Rows are points. Each table stands for the endless flat space through its points: a line for two points, a plane for three, and so on. Write the one point that lies in both, or say that there is none.
In the rows, zero is written as 128.

First:
[[108 137 117 138]
 [ 99 143  96 132]]
Second:
[[108 151 101 134]
 [124 121 136 126]
 [ 80 163  96 130]]
They share: no point

First:
[[149 151 150 115 138 110 142 108]
 [131 148 165 127 156 125 163 102]]
Second (3 x 8):
[[135 137 128 128 142 127 129  91]
 [132 138 148 122 141 119 145 103]
 [128 132 132 132 139 127 129  95]]
They share: no point

First (2 x 11):
[[117 106 171 150 149 139 114  95 102 125 159]
 [137 116 141 135 154 129 124 115 102 135 144]]
Second, 3 rows:
[[135 127 161 125 149 139 131 114 107 113 163]
 [134 121 161 134 155 138 119 119  99 116 160]
 [137 133 157 121 137 139 147 100 117 117 161]]
They share: no point

First, 3 rows:
[[ 99 112 158 109 126 153  79 157  99 108  84 119 132  60]
 [102 112 143 124 120 156  97 154 108  93  99 107 153  84]
 [122 144 159 108 132 140 105 158  92 117 123  91 153 112]]
Second (2 x 14):
[[124 145 165 107 129 159  89 157  98  99 125 112 160 106]
 [115 127 150 119 123 144 110 151 104 114 104  91 142 100]]
They share: no point

First, 3 rows:
[[158 125 144 121 142 124 125 157 121 105 100 124 115 113 102 113 150  85
  141  97  93 108  92 130]
 [182 137 124 153 174 104 141 181 113 133  88 108 143  97 102 129 174 117
  125  89 121 116  92 158]
 [126 154 124  80 131 169 122 115 135  86 116 172 111 161 127 100 123 109
  164 131 109  74 112 141]]
Second, 2 rows:
[[144 144 141 115 136 147 117 135 113  98  91 124 110 131 100 115 144 117
  149 121 110 106  90 131]
 [174 139 106 125 176 112 152 175 138 128 116 154 150 116 130 115 159  97
  134  86 115  86 115 171]]
They share: [156 142 127 119 152 133 131 151 123 110 101 136 126 125 112 115 150 109
 143 107 112  98 100 147]

First:
[[145 117 114  91 107 135 116 109 114 134 108 109 162 149 126 125 133 142
  114 109 138 119 136 137]
 [145 135  96 112 119 150  98 106 132 137  96  91 144 152 141 137 124 160
  135 106 141 128 151 116]]
Second, 2 rows:
[[147 112  98  79  99 142  95 109 107 147  93 117 138 154 117 128 143 152
  108 110 156 134 126 130]
 [147 144 130 111 111 134 115 117 131 127 125  89 170 154 133 120 123 140
  132 110 132 106 146 130]]
They share: no point

First, 2 rows:
[[159 127  98 148 147 109  97 134 143 160 139 163 136 103 104 144 134 122
  114 146  98 113  99 105]
 [153 148 107 160 132  97 112 149 131 154 121 142 154 118 125 159 146 134
  123 125 119  95 117  84]]
Second, 3 rows:
[[148 130 101 158 156 107  96 140 149 158 135 157 143 106 127 153 138 135
  106 142 104 109 113 102]
 [134 134  91 154 172 121  82 150 159 168 147 153 153 108 143 151 130 137
   94 150  96 117 125 118]
 [142 158  71 122 148 141  78 166 139 188 163 141 169 120 111 131 114 105
  114 154  84 125 117 134]]
They share: [157 134 101 152 142 105 102 139 139 158 133 156 142 108 111 149 138 126
 117 139 105 107 105  98]

First:
[[156 139 136 142 147 130 110 129 101 120 122 118  99  80 118  99 110 137
  163 115 128  98 119 108]
 [120 119 184  94 127  94 134 137  93 144 118 134 139 128 130 115 162  97
  163 123 128 106 143  96]
 [172 155 122 158 157 144  98 135 105 116 134 120  85  66 108  93  96 145
  155 103 124  98 105 114]]
Second:
[[147 135 146 119 142 112 121 130 113 134 137 129 121 109 110 117 125 113
  156 107 118 115 124 115]
 [132 138 161 137 136 118 115 151  95 113 134 135 121  85 119 105 137 113
  147 122 121  97 139  94]
 [144 131 139 122 140 109 124 126 121 127 142 128 127 108 106 125 119 111
  154 110 113 120 130 118]]
They share: [145 140 158 122 142 117 116 141  99 134 131 132 115 102 117 105 135 115
 155 109 124 104 123 105]

First:
[[103 144 139 111 111 135 104 151 130 146 142 160 113 136 117 141 112 130
  115 108 104 136 133 118]
 [115 138 154 126 120 117 107 136 145 137 136 148  92 127  96 120 130 142
  106  96 113 139 118 100]]
Second, 2 rows:
[[123 138 153 132 135 129  97 130 129 125 150 160 106 119 117 142 118 147
   92 107 101 125 112 103]
 [130 137 155 136 141 130  91 127 121 120 154 161 109 112 123 148 114 154
   86 110  97 119 108 103]]
They share: no point

First, 3 rows:
[[108 139 156 146 154 133 124 109 123 138 129  84 131 141 120 122 134 153
  117  88 174 116 128 168]
 [102 140 150 144 160 129 121 104 128 134 133  89 133 140 116 126 129 157
  124  93 175 108 128 171]
 [149 158 172 153 118 112 147 149 108 162 140 109 129 102 134 108 144 114
   70 113 138 149 153 140]]
Second:
[[119 136 181 149 160 122 122 112 125 129 137 128 145 115 139 115 127 142
   98 109 157 133 145 146]
 [115 128 190 153 171 121 120 113 126 127 140 139 152 111 148 119 118 148
   91 105 150 142 146 143]
 [143 174 136 141 110 113 133 121 117 153 135  79 113 127  94 108 159 118
  114 125 173 108 139 162]
 [113 123 193 144 173 131 118 100 117 111 126 139 155 109 151 102 132 142
  105 104 167 123 145 144]]
They share: no point

First:
[[133 114 154 138 143 133 124 106 142 121 164 107 103 122 147 141 146 138
  123 126 137 118 138  93]
 [107 118 159 125 120 142 101 111 165 106 150  85 106 100 161 146 174 153
  107 115 122 124 103 121]
 [127  93 169 165 140 127 136 151 160 136 140  95 136 140 156 126 164 153
  102 120 107 124 138 111]]
Second, 3 rows:
[[109 106 170 145 142 111 143  83 116 114 147  95 119 114 132 158 143 165
  140  98 147 107 138 109]
 [132 101 165 137 146 130 136  93 123 129 153  84 119 104 145 141 140 154
  129 113 132 119 126  91]
 [124 101 168 141 146 122 141  85 116 125 150  86 120 105 138 148 138 161
  136 105 138 115 131  97]]
They share: no point

First, 3 rows:
[[117 152 105 110 115 128 158  91 120 107 142 182  99 151  85 139 141 102
  145 149 129 137  99 122]
 [124 146 106 110 120 129 152  93 116 101 146 179 106 147  93 142 135 101
  151 142 123 141  95 122]
 [114 160 116 118 116 117 146  95 118 109 132 163 116 143 105 128 147 113
  139 130 135 129 109 118]]
Second (2 x 24):
[[ 99 150 134 138 139  94 134  91  92 107 144 126 116 133 141 124 149 114
  156  86 113 140 126 103]
 [139 150 109 113 119 119 124 101 127 102 134 156 156 138 111 119 129 109
  136 126 148 115 106 123]]
They share: no point

First:
[[139 106 168 126 108 141 129 103 114 128 111 113 147 115  64 114 173 105
  137 135 139 124 133  74]
 [134  87 130 166 118 175 125 140 103 147 137 130 103 131 116 142 134 142
  155 132 162 140 132 115]
 [145 100 144 158 116 165 129 137 100 134 127 119 127 119 108 126 147 123
  153 133 157 136 123 112]
 [167 102 160 158 124 173 125 159  74 136 131 117 147  95 120 126 157 117
  161 143 155 140  93 138]]
Second, 3 rows:
[[147  80 130 173 114 192  98 163  99 113 141 110 125  99  89 106 170  98
  169  96 145 137 117 124]
 [153  94 133 168 107 170 116 144  93 111 129 110 120 103 101 110 165 109
  156 117 147 137 128 108]
 [150 110 145 155 108 150 137 124  99 122 117 113 128 117 107 118 152 119
  145 138 154 134 132  97]]
They share: [145 106 147 154 113 158 132 130 105 127 121 114 134 119 101 118 151 115
 150 131 155 133 126 104]

First (4 x 24):
[[121 118 147  96 122 121 151 112 147 144 128 109 147 119 121  64 113 111
  125  88 142 133 162 106]
 [ 98 118 123 103 134 117 138 102 129  95 105 136  64 130 121 137 106 146
  134 117 209 122 112  79]
 [127  93 146 146 176 118 160 108 118 157 139  92 137  94 175  80 106 164
   78 131 129 183 159 118]
 [113 108 128 114 143 120 147 101 133 117 122 119  96 120 136 108  99 142
  114 112 178 142 127  94]]
Second:
[[104 126 154 132 160 130 152  89 121 153 117 128 129 104 124  98 123 132
  135 121 159 161 155 114]
 [131 112 133 119 140  96 144 129 114 142 130  88 122 101 128  81 123 155
  116  99 168 147 166 100]
 [125 115 137 119 143 102 145 123 115 142 127  95 123 103 129  85 123 151
  119 104 166 147 164 102]
 [ 95 141 149 107 163 130 145  95 105 130 119 115 139 119 143 105 115 127
  135 128 160 133 160 118]]
They share: [107 118 150 112 143 114 147 117 123 137 114 115 118 112 136  98 127 146
 122 120 158 140 157 100]

First, 3 rows:
[[140 101 127 152 107 119 139 123 134 104 142 101 153 152 102 130 165 119
  104 139 141 133  95 109]
 [123 103 147 153 121 129 140 113 132 114 151 112 151 150  96 146 168 107
  110 142 124 148  79  92]
 [146 100 120 151 102 114 138 127 131 100 139  95 155 153 106 123 167 126
   99 138 147 127  99 114]]
Second, 4 rows:
[[150  73 143 140 109 138 111 109 114  78 114 100 154 173  82 127 162  97
  102 132 171 126 114 113]
 [133 147 103 158  98  95 183 134 161 125 170  95 149 154  98 163 154 145
  115 147 132 150  75 132]
 [176  95 123 164 117 130 129 111 136 106 124 120 120 147 102 145 200 109
  110 126 129 138  90 103]
 [162  94  86 188  84 141 121 123 170 102 138 131 128 131 119 107 175 119
   97 165 121 105 106 117]]
They share: no point

First:
[[129 131 112 132 101 120 116 121 117 102 108 120 161 110 144 105 125 101
  137 106 113  97 131 142]
 [134 112 114 149  98  96 109 117 120  86 112 101 171 105 126  99 126  89
  151 117 117  92 144 153]
 [144 144  88 113 122 128 115 129 136 124  90 143 131 155 170  87  88  95
  109  69  65 122 110 115]]
Second:
[[132 141  92 139  96 126 136 142 102 107 117 116 157  98 151  92 106 111
  124 118 111 105 123 114]
 [114 155 117  95 120 141 104  82 161  86 104 160 162 147 195 149 121  53
  140  91 144  62 141 173]
 [125 149 134 116 112 120  96 101 137  89 104 151 170 131 165 144 140  78
  123 103 116  75 129 160]
 [151 127 106 126 102 104 126 139  87 115 124 125 168 107 135  98 118 128
  129 111  80 111 117 116]
 [147 125  85  77 128 127 130  99 114 123 128 149 159 144 173 109  93 102
  166  74 101  95 129 140]]
They share: no point

First:
[[148 113 102 116 131 113 114 150 104 133 101 143 128 124 135 163 117 117
  108 137 111 151 125 157]
 [140  81  98 136 139 137 106 162  88 141 105 127 112 120 111 143 113 129
  112 129 123 167 129 129]]
Second, 4 rows:
[[144 108  87  99 126 143 121 176 111 161 102 144 108 117 145 147 123 118
   82 143 139 145 127 169]
 [124 104  99 149 144 107 112 143  86 112 109 122 151 112  96 189 103 132
  129 110  92 150 129 111]
 [154  93 122 134 111 118  96 136  76 121 112 149 133 142 115 172 128 128
  117 138 114 170 122 149]
 [132 108  89 119 136 133 120 169 106 148 101 134 127 112 124 165 113 120
   99 130 122 144 127 145]]
They share: no point

First, 4 rows:
[[150  94 147  99  93  93 162 156 142 149 156  96  97 134 137 153 150 167
  151 139 169 132  94 128]
 [148 116 146 101 111 119 123 189 123 129 148  83  72 118 139 144 149 131
  115 151 151 130 119 145]
 [142 127 168 112 115 124 145 118 139 147 142 133 121 109 173 127 143 163
  145 117 136  93 121 130]
 [140 122 156  99  91 113 137 149 157 149 144 109 108 104 155 152 151 155
  143 147 129 120 109 153]]
Second (4 x 24):
[[161 110 183  89  92 105 137 141 129 179 142 114  81 129 161 134 137 164
  122 149 130 132 139 164]
 [135 125 151 121 112 117 131 159 123 136 133 114  96 106 153 147 144 146
  142 136 135 111 119 136]
 [180  96 175 102 119 107 115 136 154 162 162 105  79 112 169 140 144 184
  136 169 122 130 113 146]
 [103 146 147 119  90 121 153 171  95 137 110 124 105 115 141 146 139 116
  134 109 146 104 139 144]]
They share: no point

First:
[[126  98 147 117 117 131 152 136 160 118 104 109  94 155 101 150  91 148
  157 131 153 103 120 125]
 [135  98 135 105 102 134 173 151 166 109  98 106 118 134  98 144 136 142
  145 161 153 103 132 134]
 [121 121 151 145 139 140 120 144 144 145 114 134  73 144 100 175  81 153
  177 103 129 105 103 111]
 [119 109 155 131 131 134 136 134 150 133 114 122  79 158 106 163  73 153
  165 113 141  99 113 117]]
Second (5 x 24):
[[119 141 150  95 114 150 155 170 148 151  92 102  79 149  87 150 104 147
  175 156 127 105 123 107]
 [159  74 133 129 130 133 139 114 144 110 126 117 117 110 100 175 138 120
  142 155 134  85 106 147]
 [116 116 139 119 112 154 174 170 152 118  94 133 115 155 125 146 111 162
  149 142 122  87 136 109]
 [169 108 144 103 126 141 124 121 132 147 114  82  83 107  61 169 125 102
  167 173 124 101  90 132]
 [111 135 143  91 123 161 159 177 141 145  89 113  87 157 104 155 107 152
  176 164 110  88 127 104]]
They share: [128 109 143 119 116 137 157 149 156 124 108 119 103 137 103 157 118 147
 153 143 141  99 125 126]

First (3 x 24):
[[155 135 139 111 136 108 139 133 153 128 130 105 139 144 141 124 117 134
  119 146 124 142 139 120]
 [131 133 119  97 150 108 155 123 151 128 100  93 129 134 121 104 105 180
  137 192 106 176 141  88]
 [156 153 144 102 145 108 140 143 141 143 145 123 139 154 151 124 140 105
  132 117 146 116 126 133]]
Second:
[[155 145 136  98 160 124 150 135 135 142 131  88 133 152 142 118 137 145
  126 157 133 165 143 117]
 [143 130 136 119 145 106 141 135 150 136 119 109 130 149 127 118 116 139
  123 154 127 147 137 102]
 [149 141 132  98 134 104 144 129 155 124 125 108 141 136 142 118 113 143
  130 153 117 141 135 119]]
They share: [148 138 134 105 142 108 144 132 150 131 124 105 136 143 137 118 118 142
 127 154 123 147 137 113]

First, 4 rows:
[[126  72 149 141 149 159 125 135 130 129  91 126 148 116 152 157 150 129
  126 130 123 128 121  73]
 [139  80 151 127 146 144 131 139 127 132  94 116 155 109 156 156 139 125
  133 141 133 136 135  85]
 [114  97 162 154 133 170 140 125 130 121 118 117 122 135 140 155 136 140
  136 126 120 116 116  84]
 [143 137 180 120 118 131 170 133 119 128 141  79 129 124 148 150  97 140
  163 157 150 132 150 124]]
Second:
[[144  94 139 136 116 155 119 110 127 120 116 106 131 132 130 145 117 111
  144 157 132 138 149 107]
 [133 118 155 112 145 109 142 134 159 111 117 137 129 137 149 157 102  95
  146 136 101 150 164 103]
 [164  96 129 144  94 143 125 112 109 136 106  82 113 128 138 139 135 133
  134 155 114 140 157 103]
 [131 110 163 114 127 157 132 126 143 105 131 125 163 129 131 167 114  91
  140 140 141 130 156 121]]
They share: no point

First:
[[168 143 126  85 103 121 116 118 128 101 143 150 142 124 129 133 120  95
  110 142 120 161  96 106]
 [162 145 124  92 109 115 123 118 126 103 150 142 136 131 136 133 114  97
  105 141 114 159  99 108]]
Second (2 x 24):
[[159 143 117 105 121 117 128 109 119  92 164 132 118 137 140 138 105  94
  103 147 112 163  91 110]
 [163 135 149  89 109 105 120 125 119 124 152 136 142 125 136 122 113 114
  111 143  88 143 111  86]]
They share: no point

First, 5 rows:
[[201 151 148 147 121 158  85 158 170  96 144 138 112 139 120 143 141 133
  101 126 120 121 169 107]
 [202 114 143 164 102 124 101 181 166 124 149 112 119 150 152 124 125 112
  123 110 118 128 158  83]
 [164 136 135 148 114 144  91 129 158 128 123 130 123 166 140 130 141 104
  129 158 136 104 154 117]
 [147 153 147 124 111 150 107 150 138  97 157 120 104 174 129 143 146 128
  100 125 107 142 144 126]
 [181 157 158 155 110 166  82 139 158  97 147 131 113 175 139 153 132 129
  103 139 140 117 175 115]]
Second, 3 rows:
[[147 126 120 144 114 120 118 139 168 118 132 121 113 160 121 114 145 112
  118 148 107 131 145 107]
 [184 124 156  98 117 141  69 161 128 165 136 121 146 139 138 124 150  63
  151 113 138 112  99 119]
 [155 119 111 145 111 126 122 162 136 134 119 121 107 154 167 122 149 116
  139 147  94 105 146 122]]
They share: [157 124 126 134 114 126 108 149 152 132 130 121 119 154 135 118 147 102
 130 140 111 121 135 113]

First, 2 rows:
[[122 127 113 118 119 105 122 129 169 142 117 133 135 127  97 126 141  96
   85 155 137 107 129 116]
 [134 103 101 106 115 117 126 137 141 154  93 161 151 151 129 154 133 100
  113 139 133 139 121 104]]
Second (4 x 24):
[[143  88 124 113 119 104 131 141 141 151  95 176 139 140 120 175 125 100
  127 152 140 110 119 111]
 [123 110 100 118 115 118 122 144 134 140  90 152 140 140 119 152 135  95
  102 160 139 118 119 111]
 [131 108  86 107 106 116 121 126 151 139 116 144 175 154 130 143 135  98
   98 133 131 147 121 107]
 [134  99 104 113 115 110 124 138 142 142 101 162 151 142 121 161 132  98
  113 148 137 123 121 113]]
They share: no point

First (3 x 24):
[[157 124 153 140 107 115 153 126 155 149 144 133 133 107 123  87  76 136
  121  85 126 138 113 158]
 [149 137 139 112 128 114 130 144 120 122 111  94 132 156 140 106 116 127
  115 115 125 134 121 124]
 [156 109 137 127 131 122 162 152 134 110 128 102 102 163 156 106 119 123
  106 122 152 109 114 130]]
Second, 4 rows:
[[142 122 156 121 134  88 159 111 142 125 138  80 102 143 118  97 107 130
  119  98 126 114 144 182]
 [167 137 118 132 116 111 158 128 149  98 110  95 140 156 147  92 123 153
  111 115 120 155 132 155]
 [167 109 136 140 116 145 154 170 139 126 132 141 122 134 165  96  95 129
  105 111 158 125  84 103]
 [164 128 121 131 106 121 161 136 147 113 115 111 137 168 145 111 123 128
  114 128 123 139 130 144]]
They share: [156 116 143 131 122 119 157 142 141 125 133 113 115 142 143  99 103 128
 112 108 141 121 114 140]

First, 2 rows:
[[110 147 131 141 105 115  86 140  93 118 124 115 117 132 142 117  85 118
  150 110 110 151 104 134]
 [111 144 134 145 103 114  80 141  85 117 126 114 113 126 138 114  77 111
  153 102 105 158 101 126]]
Second:
[[ 89 115 122 151 109 119  76 160 122 101 108 128 115 104 141 119 135 108
  160 129 111 134 118 140]
 [ 95 153 157 157  91 113 126 149 119 122 127 147 120 160 154 107  84 138
  125 130 129 156 125 173]
 [104 165 152 146  99 114 131 140 112 126 133 138 125 174 156 109  75 148
  120 129 131 149 113 170]
 [105 161 125 143 123 123  96 141 107 112 125 115 140 160 168 107 104 138
  149 138 133 130 107 153]]
They share: no point

First:
[[122 163 139 124 105 158 139 149 120 138 140 124 103 115 102 100 152  97
  121 140 106 132 104 144]
 [127 169 137 119 110 159 133 143 127 140 139 116 104 112  95  94 157  90
  119 146  99 126 105 149]]
Second, 4 rows:
[[135 150 125 144  95 146 141 136 108 149 132 121  86 115 122  89 161 108
  111 153 113 128 116 137]
 [126 169 135 138  97 136 148 158 110 133 123 111 114 127 133  94 168 128
  105 131  95 141 118 127]
 [101 171 155 119 107 168 145 168 122 117 152 139 130 122 111 113 147 115
  122 111 104 145  98 137]
 [ 91 162 161 112 113 196 137 158 130 115 178 163 126 111  94 119 133  98
  133 111 119 138  86 149]]
They share: [117 157 141 129 100 157 145 155 113 136 141 132 102 118 109 106 147 104
 123 134 113 138 103 139]

First (5 x 24):
[[127 123 165 144 124 158 176 126 118 110 189 158 157 135  96 102 115 135
  125 145 100 124 132 156]
 [103 117 153 144 110 161 170 105 117 114 166 146 140 118 104 113 117 132
  137 164 107 137 144 151]
 [ 71  97 127 140 118 172 146  98 112 130 117 116  85  85 146 142 111 141
  137 165 148 124 170 118]
 [100 116 123 131 127 164 167 132 110 119 137 137  92 113 143 128 101 130
  105 140 131  93 162 131]
 [118 101 150 171 150 120 142 121  92 111 166 144 117 109 128 115 145 142
  179 123 144 124 147 119]]
Second, 5 rows:
[[103 107 132 161 127 136 155 116 122 113 143 155 100 112 129 133 123 127
  121 117 116 108 150 122]
 [ 85  94 131 172 128 138 158 129 128 123 166 163  92 126 105 116 104  94
   87 103  93 119 147 134]
 [104 113 132 139 130 140 146 107  89  99 125 147 113 122 132 134 127 141
  162 152 155 115 156 131]
 [ 88  97 142 164 139 140 149 130 141 115 160 159  87 122 126 126 110 109
   86  92  88 118 154 127]
 [110 109 164 127 172 172 132 141 115 103 153 115  95 134 166 124 119 169
  128 122 125 117 176 121]]
They share: no point

First (6 x 24):
[[105 119  93 170 130  94 146 133 154 117 154 146  93 110 161 170 172  68
  157 116 138 112 129  87]
 [143 116  88 131 131 120 198  91 160  55 143 124 137 141 137 118 138 106
  114  63 117 122  84 146]
 [ 82  88  80 171  87  73 119 122 161  90 145 183 159 118 145 133 147  75
  120 119 159 108 179 173]
 [ 88 121 110 189 144  91 143 134 137 129 181 159 111 142 148 178 195  51
  132 110 123 150 137 113]
 [ 96 139 113 171 158 106 167 122 132 102 190 138 126 157 137 163 196  73
  116  88 113 158 113 129]
 [105  94  86 146  91  99 130 137 165 107 127 153 102  77 151 154 127  92
  167 133 170  78 153 111]]
Second:
[[117 116  97 139 108 126 151 125 130 111 132 121 126  97 125 156 142 125
  143 120 155 121 140 128]
 [ 81 120 107 153 110 123 162 139 122 109 145 153 128 138 138 159 155  88
  155 125 168 114 138 128]
 [123  96  92 134 118 100 141 128 168  93 168 115 109  75 140 140 131 127
  129 104 125 107 141 136]
 [104 108  64 120 127 106 132 140 169 111 173 102 101  79 139 130 117 122
  118 102 106 124 146 153]
 [ 91 112  65 123 128 107 136 145 164 113 175 111 102  94 142 131 121 110
  121 105 110 124 146 154]]
They share: no point

First:
[[146 133 139 117 138 152  92 132 147  96 108 101 148 155 137 151 120 119
  154 119 126 118 152  99]
 [162 158  89 109 137 153 113 169 108 125 102 130 101 107 172 169 112 138
  123 137  92  92 117 118]
 [137 150 123 108 119 171 106 177 136 118  93 128 125 114 147 183 132 133
  132 143  98  96 121 116]
 [174 171  75 109 138 152 102 160 107 130 114 115  88 109 177 161 106 151
  142 137 108  96 118 113]]
Second:
[[161 127 104  94 144 141 116 150 118 105  97 100 145 134 162 131 118 114
  128 121 100  98 152 100]
 [149 139 119 118 156 150  98 138 118 108 106 118 124 140 159 152  97 111
  134 109 100 107 131 103]]
They share: no point
